Each row is a point. Two turns around zero, p and q, are shown by what they do to some points. Write where each new point lands after one turn and then the other. Backwards means that the second turn is done in reverse. Each puzzle has new turns, and all numbers are rounded.
In the rows, zero is written as 128.

Turn p:
[114 141] -> [113 140]
[ 76 186] -> [ 71 181]
[186  98] -> [189 103]
[140 107] -> [142 108]
[124 109] -> [126 109]
Turn q:
[144 189] -> [165 179]
[142  93] -> [129  90]
[120 111] -> [115 115]
[115  71] -> [96 79]
[119 176] -> [137 176]
Where do these land?
q, then p: [ 85 135] -> [ 88 146]
q, then p: [141 169] -> [151 164]
q, then p: [158  80] -> [144  74]

Turn p:
[162  79 126 133] -> [151  92 148 165]
[161 118 158 164] -> [134 146 141 181]
[ 96 167 149  71] -> [119 157 152  59]
[111 175 122  95] -> [132 156 118  76]
[103 159 102  80] -> [135 128 116  62]
[165 133 133 173] -> [143 147 112 179]
[ 99  66 106 180] -> [ 83  70 108 174]
Turn q:
[157 143  94 178] -> [130 132  93 187]
[ 86  80  95 105] -> [100  90  95  79]
[143 162 164 103] -> [159 158 166 121]
[169  75 162 124] -> [137  70 173 142]
[ 77 158  91  97] -> [125 165  84  77]
[136 150 162 161] -> [116 154 157 162]
Where do these land?
q, then p: [ 88  95  83 139] -> [112  75 105  94]
q, then p: [ 96 100  80  79] -> [163  73 135  82]
p, then q backwards: [150 180 154 156] -> [121 194 124 145]
q, then p: [154 148 147 169] -> [105 159 109 164]
p, then q: [189 121 164  83] -> [164 131 194 166]
q, then p: [ 91 123 140 142] -> [ 98 132 129  99]

Turn p:
[147 152  96 127 144  49] -> [158 101 122 127 102  50]
[161 166 124 183 106 107] -> [178 151 145 176 106 107]
[109 159  46 169 155 131] -> [160 109  48 177 132 111]
[130 116 115  72 143 173] -> [127 109 106  76 149 169]
[115 127 192 114 134 131] -> [ 95 169 157 101 139 127]
[ 93  85 169  79  88 170] -> [ 64 131 151  91 116 194]
[141  91 155 152 126 135] -> [114 126 168 148 153 139]
Turn q:
[ 86 165 130 126 148 100] -> [ 81 122 169 135 147 130]
[ 80 140 128 107  86  82] -> [ 74 153 150 100 125  84]
[129 153 168 127 123 126] -> [115 127 151 127  93 145]
[ 88 163 134  83 132 143] -> [ 76 140 135 100 139 164]
[170  96  96 201  94 156] -> [177 139  72 190 110  93]
[153  62 128 183 128 158] -> [177  87  72 157 111 103]
[190 118 111  69 184 130] -> [196 130 147  88 171 176]
Where do these land?
p, then q: [ 39 120 125  82 103 106] -> [ 51 155  91 100 152  86]
p, then q: [174 103 141 198 129 147] -> [158  78 145 181  94 152]
q, then p backwards: [156 200 163 128 152 131] -> [146 108 159 148  59 159]
q, then p: [155  64 137 145 152 177] -> [164  53 139 141 145 155]
p, then q: [179 166 145 116 112 107] -> [159 160 159 107  87 139]
p, then q backwards: [103 150  96 107 110 134] -> [129 110 151 128 106 168]
q, then p: [ 90  91  89 120 138  95] -> [105 103 116 106 150  70]
